Each row of a before or after table is a point. The points were changed in one or more steps. Then noise was added and the rows were shuffled. The steps act on how far a point lies along the listed directions, d1 being the first. Name the steps. A step turns or swaps two directions, mirrors them in a line or flattens them onto one, adds a multiple of one to another, or multiplies one. Angles are multiples of 10 degrees, from the lower direction toward the higher: turns from -170 to 170, lines from 10 to 170 but not 90. Use the fewest steps. Two steps may share a direction if one is a turn and the other turns, adds or multiplies; they go together, in the order done. Otherwise the lowest direction goes first.

Directions:
(1): [-0.13 -0.57]
(2): [ 0.57 -0.13]
Before:
[[ 0.15  0.24]
 [-0.29 -0.12]
 [ 0.72  0.30]
 [ 0.54 -0.15]
 [-0.34 -0.27]
 [-0.06  0.57]
 [ 0.58 -0.87]
 [ 0.61 -0.18]
 [-0.18 -0.56]
 [-0.65 -0.24]
 [-0.06 -0.25]
 [ 0.12 -0.20]]
After:
[[-0.20  0.65]
 [-0.25 -0.28]
 [ 0.58  0.32]
 [ 0.14 -0.21]
 [ 0.01 -0.26]
 [ 0.04  0.29]
 [-0.51 -0.23]
 [ 0.51 -0.10]
 [ 0.63 -0.16]
 [-0.25 -0.14]
 [ 0.81 -0.87]
 [-0.12 -0.68]]
Steps: add 0.3 times d1 to d2

Directions:
(1): [-0.36 -0.53 -0.50 -0.19]
(2): [ 0.65 -0.38 -0.19  0.31]
(3): [ 0.33 -0.12  0.16 -0.74]
(4): [ 0.18  0.51 -0.62 -0.14]
Before (14 x 4):
[[ 0.13  0.12 -0.33 -0.08]
 [-0.21  0.46  0.11  0.01]
 [-0.45  0.90  0.55  0.10]
 [ 0.24  0.46  0.28 -0.09]
 [ 0.36  0.55  0.18  0.07]
 [ 0.11  0.08 -0.14 -0.14]
 [-0.16 -0.03 -0.09 -0.41]
 [-0.34  0.34 -0.26  0.22]
 [ 0.62 -0.16 -0.03 -0.25]
 [ 0.23  0.37 -0.10  0.07]
 [-0.13  0.18  0.05  0.75]
 [-0.27  0.08 -0.36 -0.06]
 [ 0.02 -0.22  0.38  0.65]
 [ 0.49  0.79 -0.32  0.39]]
After:
[[ 0.70  1.23  0.15  0.07]
 [ 0.69  0.64  0.45  0.39]
 [ 0.12  0.04 -0.23  0.10]
 [ 0.42  0.54  0.08  0.12]
 [ 0.05  0.05 -0.42  0.03]
 [-0.39  0.31  0.88 -0.25]
 [ 1.35  0.60  0.93 -0.12]
 [ 0.63  0.24  0.20 -0.10]
 [ 0.03 -0.32 -0.53 -0.31]
 [-0.19  0.28 -0.08  0.60]
 [ 0.11 -0.43 -0.47  0.09]
 [-0.06  0.46  0.57 -0.52]
 [ 0.31  0.05 -0.17 -0.49]
 [ 0.68  0.91  0.51  0.35]]
Steps: multiply d1 by 2; turn d2 and d3 by -140 degrees; add 0.5 times d4 to d2

Directions:
(1): [ 0.56  0.32  0.50  0.05 -0.27 -0.22  0.77 -0.09]
(2): [ 0.56 -0.84  0.09 -0.38  0.38  0.14  0.06 -0.24]
(3): [ 0.49  0.14  0.27 -0.33 -0.57  0.25 -0.65  0.36]
(4): [-0.04 -0.14 -0.37 -0.52 -0.05 -0.65  0.23  0.69]
(5): [ 0.20  0.45 -0.56 -0.54 -0.08 -0.14 -0.09 -0.71]
Before:
[[-0.35  0.88  0.56  1.24 -0.13 -0.07  0.94 -0.09]
 [-0.31  0.02 -0.23  0.20  0.50  0.64 -0.51 -0.22]
 [ 0.24  0.70 -0.21 -0.11 -0.36 -0.22  0.61 -0.39]
 [ 0.00  0.02  0.06 -0.02  0.23  0.28 -0.40 -0.40]
 [ 0.04  0.04  0.01 -0.02 -0.15 -0.23 -0.04  0.12]
 [-0.34 -0.23  0.38  0.22 -0.10  0.15 -0.23  0.55]
 [ 0.21 -0.33  0.50 -0.29  0.02  0.76 -0.86  0.40]
 [ 0.59  0.72  1.03  0.38 -0.36 -0.07  0.39 -0.14]
 [-0.48  0.69  0.28  0.97  0.11  0.05  0.77 -0.21]
 [ 0.03  0.34 -0.41 -0.23 -0.58  0.40 -0.77  0.06]]
After (10 x 8):
[[ 0.34  0.17  0.04 -0.14 -0.38  0.46 -0.39 -0.15]
 [-0.51  0.50 -0.52 -0.35  0.42 -0.43  0.58 -0.27]
 [-0.40  0.26  0.67  1.24 -0.03  0.67 -0.16  0.05]
 [ 0.13  0.46 -0.52 -0.15 -0.23  0.19 -0.03 -0.78]
 [-0.19  0.54 -0.08  0.16  0.00  0.13 -0.01  0.34]
 [ 0.11 -0.16 -0.03  0.06  0.05 -0.08 -0.01 -0.22]
 [-0.32  0.51  0.04  0.30  0.23 -0.14 -0.10 -0.37]
 [-0.16  0.51 -0.04 -0.07 -0.10 -0.16 -0.17  0.15]
 [-0.32  0.27  0.64  0.95 -0.09  0.63 -0.15  0.25]
 [-0.41 -0.19  0.04  0.26  0.41 -0.02  0.43 -0.27]]
Steps: multiply d1 by 0; swap d2 and d4; mirror d3 and d5 in the line at 60 degrees

Directions:
(1): [ 0.59  0.10 -0.18  0.57  0.17 -0.51 -0.08  0.28 -0.12 -0.35  0.82]
(2): [ 0.50  0.76 -0.15 -0.49 -0.36  0.51  0.36 -0.19 -0.30 -0.40  0.13]
(3): [-0.01 -0.11 -0.40 -0.14 -0.59  0.00 -0.72  0.57  0.25 -0.59 -0.34]
Before (8 x 11):
[[ 0.29 -0.18 -0.43  0.33 -0.03 -0.62 -0.69  0.64  0.15 -0.53  0.35]
 [-0.26 -0.48  0.04 -0.08  0.05 -0.10 -0.41  0.25  0.30 -0.19 -0.13]
 [ 0.03  0.17 -0.36  0.15 -0.26 -0.13 -0.17  0.57 -0.01 -0.15  0.04]
 [-0.16 -0.22 -0.45 -0.50 -0.74  0.27 -0.75  0.39  0.47 -0.57 -0.89]
 [-0.32 -0.17 -0.18  0.00 -0.05 -0.11 -0.32  0.28  0.18  0.04 -0.32]
 [ 0.35  0.51  0.06 -0.39 -0.16  0.63  0.47 -0.35 -0.37  0.01  0.05]
 [-0.31  0.10  0.34 -0.25 -0.05  0.42  0.30 -0.18 -0.21  0.43 -0.35]
 [ 0.03 -0.09  0.01 -0.04 -0.24  0.00 -0.14 -0.03  0.05 -0.17 -0.19]]
After, 8 rows:
[[ 0.88 -0.05 -0.77  0.48 -0.45 -0.60 -0.89  0.84  0.28 -1.20  0.53]
 [ 0.20 -0.05 -0.02  0.16 -0.17 -0.15 -0.15  0.06 -0.01 -0.28  0.09]
 [-0.59  0.08  0.41 -0.50 -0.12  0.69  0.33 -0.32 -0.13  0.57 -0.75]
 [ 0.40  0.24 -0.43  0.52 -0.13 -0.42 -0.23  0.72 -0.10 -0.36  0.54]
 [-0.04 -0.13 -0.25  0.29  0.04 -0.36 -0.39  0.42  0.12 -0.13  0.09]
 [ 0.07  0.45  0.14 -0.64 -0.24  0.85  0.51 -0.48 -0.33  0.16 -0.35]
 [ 0.05 -0.41 -0.07  0.22  0.15 -0.38 -0.45  0.40  0.25 -0.38  0.33]
 [ 0.87 -0.08 -0.62  0.90  0.15 -1.11 -0.76  0.91  0.02 -0.86  1.14]]
Steps: add 1.5 times d3 to d1

Directions:
(1): [-0.63 -0.50  0.71 -0.28  0.25  0.41 -0.08  0.21 -0.12 -0.59  0.16  0.38
 -0.59  0.19]
(2): [-0.09 -0.25 -0.73 -0.13  0.67  0.00  0.81  0.05  0.06  0.10  0.70 -0.23
 -0.35  0.12]
(3): [-0.02  0.84  0.45  0.11  0.68  0.03  0.35  0.38  0.65  0.22 -0.40  0.17
 -0.05  0.33]
Before (9 x 14):
[[-0.14  0.15  0.11 -0.16  0.59  0.26  0.42  0.14  0.08 -0.09 -0.06 -0.05
  -0.08  0.32]
 [-0.16  0.57  0.82  0.06 -0.33  0.19 -0.45  0.23  0.23  0.02 -0.28  0.50
   0.07 -0.01]
 [ 0.14  0.07 -0.36  0.00  0.45 -0.22  0.56  0.33  0.29  0.09  0.30 -0.03
   0.11  0.13]
 [ 0.28 -0.72 -0.46  0.12 -1.44 -0.38 -0.95 -0.68 -0.76 -0.13  0.21 -0.17
   0.57 -0.49]
 [-0.13  0.24  0.56  0.05 -0.39 -0.07 -0.35  0.28  0.35  0.15 -0.24  0.18
   0.12 -0.11]
 [-0.12 -0.87  0.12 -0.16 -0.75  0.11 -0.76 -0.06 -0.65 -0.72  0.40  0.16
  -0.01 -0.03]
 [ 0.27  0.46 -0.21  0.15  0.49 -0.06  0.38  0.05  0.15  0.27 -0.27 -0.09
  -0.09  0.35]
 [ 0.11  0.22  0.55 -0.01  0.14  0.10 -0.04  0.05  0.43  0.09 -0.51 -0.15
   0.11  0.05]
 [-0.16  0.10 -0.17 -0.49  0.63 -0.20  0.67  0.37  0.55 -0.15  0.69  0.16
  -0.28  0.35]]
After, 9 rows:
[[ 0.13 -0.01 -0.58 -0.03  0.66 -0.20  0.80  0.36  0.30  0.12  0.50 -0.11
   0.00  0.17]
 [-0.10  0.32  0.78  0.07 -0.60 -0.06 -0.60  0.26  0.33  0.11 -0.44  0.25
   0.23 -0.14]
 [-0.15  0.12 -0.01 -0.18  0.71  0.26  0.54  0.15  0.08 -0.07  0.06 -0.09
  -0.14  0.35]
 [ 0.26  0.43 -0.30  0.13  0.59 -0.05  0.50  0.04  0.16  0.28 -0.17 -0.12
  -0.13  0.36]
 [-0.20 -0.02 -0.50 -0.55  0.92 -0.20  1.02  0.38  0.58 -0.10  1.00  0.06
  -0.43  0.40]
 [ 0.14  0.26  0.67  0.01  0.02  0.11 -0.19  0.04  0.41  0.08 -0.64 -0.10
   0.18  0.01]
 [-0.13  0.66  1.11  0.12 -0.59  0.19 -0.78  0.21  0.21 -0.01 -0.56  0.59
   0.21 -0.05]
 [ 0.32 -0.63 -0.20  0.16 -1.68 -0.38 -1.23 -0.70 -0.78 -0.16 -0.04 -0.09
   0.69 -0.53]
 [-0.09 -0.82  0.27 -0.13 -0.89  0.12 -0.92 -0.06 -0.66 -0.74  0.25  0.20
   0.06 -0.05]]
Steps: multiply d2 by 1.6

Directions:
(1): [-0.38  0.40  0.23 -0.25 -0.49 -0.08 -0.01 -0.10 -0.27  0.02  0.16  0.92
  0.60  0.94 -0.40 -0.15  0.36 -0.22 -0.47 -0.09]
(2): [ 0.10  0.48 -0.16 -0.15 -0.26  0.27  0.70  0.16  0.69  0.53 -0.71  0.16
 -0.03  0.44  0.37 -0.35 -0.52  0.20  0.46 -0.49]
(3): [-0.83 -0.54 -0.20  0.06 -0.63  0.15 -0.43 -0.08  0.35 -0.07 -0.12 -0.85
  0.28  0.25 -0.18 -0.08 -0.47 -0.67 -0.14 -0.33]
(4): [-0.09 -0.19  0.57 -0.25 -0.48  0.25  0.54 -0.57  0.19 -0.13  0.29 -0.53
 -0.58  0.32 -0.32 -0.42  0.72  0.23  0.52  0.41]
Before (9 x 20):
[[ 0.49  0.15 -0.35 -0.07  0.57 -0.24 -0.02  0.12 -0.29  0.05 -0.22  0.49
  -0.04 -0.57  0.58  0.28  0.28  0.43 -0.19 -0.04]
 [ 0.13 -0.37 -0.01 -0.10  0.26 -0.09  0.13 -0.36  0.28 -0.61  0.28 -0.65
  -0.54 -0.48 -0.03 -0.09  0.20  0.28  0.57 -0.04]
 [ 0.43 -0.05 -0.55  0.18  0.66 -0.20 -0.35  0.65 -0.34 -0.01 -0.11  0.12
  -0.04 -0.53  0.08  0.55 -0.02  0.04 -0.36 -0.08]
 [ 0.55  0.01  0.21 -0.16  0.50 -0.21  0.30  0.00 -0.10 -0.17 -0.02  0.06
  -0.24 -0.24 -0.02  0.02  0.14  0.22  0.06  0.15]
 [ 0.54  0.29 -0.73  0.24  0.70 -0.12  0.00  0.38 -0.30  0.19  0.00  0.03
   0.13 -0.51  0.57  0.56 -0.43  0.14 -0.07 -0.20]
 [ 0.08  0.35 -0.08  0.14 -0.01  0.00  0.05 -0.16 -0.31 -0.07  0.22  0.56
   0.44  0.64  0.11 -0.14  0.32  0.15 -0.29 -0.10]
 [ 0.50 -0.08 -0.42  0.35  0.71  0.04 -0.23  0.37  0.24  0.27 -0.64 -0.27
   0.10 -0.80  0.53  0.48 -0.50  0.01 -0.18  0.08]
 [ 0.63  0.27 -0.08 -0.05  0.26  0.04  0.74  0.27 -0.15  0.12 -0.36  0.48
  -0.14  0.00  0.11 -0.03 -0.10  0.24  0.16 -0.17]
 [-0.87  1.15 -0.54  0.09 -0.98  0.30  0.09  0.38  0.68  0.48 -1.20  0.45
   1.44  1.43  0.14 -0.31 -0.93 -0.74 -0.43 -1.44]]
After:
[[ 0.31 -0.10 -0.13 -0.01  0.52 -0.27 -0.12  0.27 -0.06 -0.13 -0.17  0.03
   0.12 -0.31  0.03  0.21 -0.38 -0.10 -0.27 -0.16]
 [-0.28 -0.37 -0.66  0.05  0.06 -0.11 -0.57  0.15  0.02  0.00 -0.38 -0.20
   0.32 -0.38  0.46  0.28 -0.30 -0.23 -0.45 -0.44]
 [ 0.50 -0.07 -0.19 -0.02  0.77 -0.26  0.09 -0.06  0.03 -0.48  0.18 -0.09
  -0.41 -0.76  0.18  0.10  0.07  0.41  0.39 -0.11]
 [-0.29 -0.31 -0.72  0.19 -0.11  0.15 -0.21  0.11  0.07  0.06 -0.02 -0.95
   0.22 -0.14  0.30  0.36 -0.62 -0.43  0.02 -0.42]
 [-0.88  0.92  0.39 -0.31 -1.66  0.70  1.00 -0.48  0.92  0.28 -0.73 -0.26
   0.48  1.91 -0.33 -0.97  0.28 -0.33  0.46 -0.79]
 [-0.15 -0.58 -0.29  0.21  0.01  0.23 -0.29  0.04  0.62  0.14 -0.58 -1.15
   0.02 -0.46  0.25  0.22 -0.44 -0.35 -0.03  0.06]
 [-0.34 -0.57 -0.51  0.13 -0.02  0.00 -0.56  0.39  0.03 -0.14 -0.11 -0.80
   0.02 -0.18 -0.19  0.33 -0.14 -0.47 -0.28 -0.22]
 [ 0.15  0.04 -0.41  0.06  0.11  0.08  0.29  0.45  0.00  0.12 -0.56  0.21
   0.22  0.02  0.15  0.08 -0.69 -0.26 -0.13 -0.55]
 [-0.15  0.20 -0.22  0.23 -0.16  0.03 -0.12 -0.11 -0.25 -0.07  0.11  0.39
   0.60  0.71  0.12 -0.11  0.10 -0.07 -0.40 -0.24]]
Steps: turn d3 and d4 by 90 degrees

Directions:
(1): [-0.06 -0.29  0.40  0.30  0.14 -0.31  0.02 -0.05  0.39  0.61 -0.86  0.46
  0.21  0.12 -0.03  0.14  0.00 -0.35  0.29  0.69  0.33  0.23 -0.27 -1.18
 -0.01 -0.20 -0.24  0.00 -0.65 -0.30  0.28  0.72]
(2): [ 0.48  0.18 -0.66 -0.31  0.28  0.00 -0.16  0.39  0.51  0.01 -0.77  0.76
  0.31  0.29  0.08 -0.52 -0.01  0.07 -0.13  0.45 -0.10  0.49 -0.16  0.51
 -0.95 -0.03 -0.34  0.57  0.39  0.41 -0.31 -0.31]
(3): [-0.92  0.41  0.81 -0.30  0.20  0.09 -0.31  0.82 -0.31 -0.52 -0.67 -0.41
  0.15  0.64 -0.32 -0.45 -0.40 -0.05 -0.10 -0.64  0.28  0.42  0.29  0.11
 -0.28  0.28  0.03 -0.01 -0.32 -0.08  0.10  0.20]
(4): [ 0.04 -0.24  0.75  0.53  0.72  0.16  0.60  0.38  0.14  0.15  0.19  0.29
 -0.11 -1.00 -0.10  0.13  0.49  0.20 -0.14 -0.31  0.66  0.15  0.19  0.62
 -0.11  0.05 -0.86  0.24 -0.08  0.33  0.41  0.04]
Before:
[[-0.08 -0.60  0.92  0.66  0.77  0.14  0.58  0.16  0.25  0.67  0.04  0.37
  -0.10 -1.04 -0.15  0.27  0.42  0.20 -0.03  0.01  0.79 -0.04 -0.01  0.15
   0.03 -0.14 -0.84  0.16 -0.17  0.03  0.43  0.40]
 [ 0.40 -0.24 -0.08  0.38  0.06 -0.30  0.21 -0.19  0.07  0.40 -0.09  0.11
  -0.12 -0.26  0.14  0.34  0.18  0.09  0.26  0.13  0.25 -0.19 -0.22 -0.27
   0.21 -0.11  0.01  0.10 -0.24 -0.17  0.05 -0.29]
 [ 1.05  0.19 -1.35 -0.15 -0.18  0.22 -0.12 -0.48  0.19  0.00  0.51  0.28
   0.18 -0.03  0.37 -0.09  0.05  0.22 -0.21  0.12 -0.57 -0.17 -0.26  0.69
  -0.35 -0.38  0.32  0.40  0.80  0.64 -0.49 -0.45]
 [-0.11 -0.21  0.87  0.27  0.36  0.15  0.38 -0.04 -0.06  0.36  0.45 -0.06
  -0.41 -0.94  0.15  0.48  0.43  0.19  0.15 -0.39  0.38 -0.11  0.33  0.16
   0.50  0.05 -0.41 -0.04 -0.07 -0.03  0.28  0.01]
 [-0.10  0.38 -0.41 -0.50 -0.19  0.08 -0.65  0.66 -0.19 -0.56 -0.35 -0.25
   0.16  0.89 -0.02 -0.54 -0.44 -0.09 -0.05 -0.14 -0.48  0.31  0.07  0.60
  -0.31  0.07  0.25  0.06  0.46  0.38 -0.42 -0.29]
 [-0.09 -0.31  0.54  0.81  0.47 -0.06  0.47 -0.38  0.26  0.45  0.50  0.11
  -0.23 -1.03  0.34  0.45  0.49  0.28  0.11 -0.02  0.43 -0.31  0.24  0.00
   0.40  0.03 -0.62 -0.06 -0.39 -0.02  0.73  0.04]
 [ 0.06  0.18 -0.49 -0.23 -0.27 -0.41 -0.34 -0.09  0.28  0.24 -0.78  0.26
   0.10  0.51 -0.11 -0.11 -0.36 -0.28  0.13  0.58 -0.29  0.22 -0.18 -0.55
  -0.44 -0.13  0.09  0.02 -0.08 -0.13 -0.04  0.05]
 [ 0.89  0.19 -0.93 -0.29 -0.24  0.30 -0.16 -0.35 -0.05 -0.19  0.42  0.28
  -0.35 -0.26  0.09 -0.20  0.12  0.41 -0.43  0.20 -0.32 -0.14 -0.17  0.63
  -0.34 -0.09  0.31  0.24  0.95  0.38 -0.71 -0.70]
 [ 0.35  0.26 -0.62 -0.13 -0.05  0.01 -0.37 -0.11  0.09 -0.13 -0.20  0.14
   0.23  0.59  0.27 -0.19 -0.14 -0.34  0.03  0.62 -0.35  0.21 -0.44  0.05
  -0.38  0.02  0.20  0.05  0.10 -0.14 -0.31 -0.34]
 [ 0.13 -0.67  0.05  0.37  0.04  0.04  0.27 -0.59  0.06  0.33  0.11  0.09
  -0.43 -0.74  0.01  0.54  0.31 -0.17  0.14  0.08  0.41 -0.23 -0.03 -0.49
   0.61 -0.54  0.02 -0.25 -0.25 -0.15  0.30  0.32]
 [ 0.09 -0.12 -0.08  0.15 -0.32 -0.07  0.28 -0.43 -0.25  0.51  0.12  0.02
  -0.12 -0.36  0.11  0.35  0.11  0.00  0.09  0.15 -0.07 -0.24 -0.38 -0.48
   0.37 -0.21 -0.11  0.02  0.03 -0.23  0.11  0.12]]
After:
[[-0.96  0.30  0.31 -0.09 -0.50 -0.32 -0.55 -0.55 -0.30 -0.18  0.03 -0.92
  -0.07  0.77  0.27  0.16 -0.56 -0.04  0.30 -0.23 -0.31 -0.47  0.20 -0.99
   0.83  0.14  0.81 -0.75 -0.66 -0.70  0.31  0.26]
 [ 0.40  0.26 -0.19  0.00  0.63  0.26 -0.10  0.48  0.36 -0.24 -0.27  0.55
   0.19  0.05  0.10 -0.47  0.21 -0.08 -0.15  0.25  0.06  0.51 -0.17  1.07
  -0.86  0.15 -0.60  0.55  0.33  0.40 -0.19 -0.53]
 [ 0.17  0.29  0.56 -0.03  0.78  0.13 -0.19  0.83  0.35  0.00 -1.52  0.93
   0.13  0.00 -0.30 -0.62  0.08  0.08 -0.29  0.35  0.75  0.87 -0.20  0.01
  -1.15  0.01 -0.64  0.65 -0.02  0.41 -0.13  0.19]
 [-0.16  0.22  0.14 -0.02 -0.09 -0.20 -0.11  0.25 -0.32 -0.28 -0.23 -0.57
  -0.12  0.38 -0.03  0.04 -0.16  0.09  0.13 -0.42  0.15 -0.13  0.06 -0.06
   0.22  0.09  0.46 -0.07 -0.26 -0.28  0.01 -0.39]
 [ 0.28  0.32 -0.71 -0.33  0.14  0.05  0.02  0.23  0.15 -0.26 -0.08  0.31
  -0.07 -0.26 -0.08 -0.36  0.01  0.31 -0.36 -0.19 -0.15  0.29  0.13  1.20
  -0.84  0.04 -0.38  0.40  0.57  0.57 -0.20 -0.71]
 [ 1.00 -0.33 -0.43  0.25  0.66  0.07  0.30  0.53  0.64  0.42 -0.40  1.04
   0.19 -0.45  0.15 -0.17  0.43  0.05 -0.06  0.69  0.21  0.47 -0.17  0.67
  -0.60 -0.26 -0.89  0.54  0.49  0.75 -0.07 -0.16]
 [-0.71  0.26  0.54 -0.04 -0.33  0.13  0.07  0.06 -0.77 -0.09  0.19 -0.75
  -0.16  0.07 -0.16  0.04 -0.21  0.05 -0.03 -0.74  0.06 -0.13 -0.13 -0.16
   0.47  0.12  0.19 -0.17 -0.09 -0.28  0.11  0.00]
 [-0.45  0.06 -0.40 -0.47 -0.65 -0.16 -0.69 -0.35 -0.29  0.06 -0.18 -0.55
   0.11  0.98 -0.05 -0.06 -0.65 -0.20  0.15  0.17 -0.57 -0.26 -0.20 -0.83
   0.34 -0.11  1.03 -0.45  0.03 -0.67 -0.35  0.22]
 [-0.86 -0.07  0.35 -0.27 -0.40  0.23 -0.26 -0.24 -0.69 -0.54  0.20 -1.02
  -0.47  0.20 -0.23  0.26 -0.31 -0.13  0.04 -0.86  0.10 -0.21  0.37 -0.42
   0.94 -0.19  0.85 -0.61 -0.36 -0.46  0.15  0.23]
 [ 0.07  0.35  0.39 -0.06  0.93  0.19 -0.17  1.05  0.57  0.01 -1.53  0.83
   0.67  0.33 -0.06 -0.77 -0.06  0.05 -0.25 -0.10  0.55  1.01 -0.02  0.47
  -1.33 -0.20 -0.78  0.88 -0.10  0.75  0.04  0.34]
 [-0.70 -0.01  0.59 -0.20 -0.57 -0.20 -0.36 -0.55 -0.34  0.26  0.13 -0.69
  -0.24  0.36  0.22  0.50 -0.29 -0.29  0.48 -0.18 -0.16 -0.28  0.08 -1.26
   0.99  0.04  0.65 -0.59 -0.43 -0.67  0.05  0.37]]
Steps: turn d1 and d4 by -150 degrees; multiply d2 by 2; multiply d3 by -1
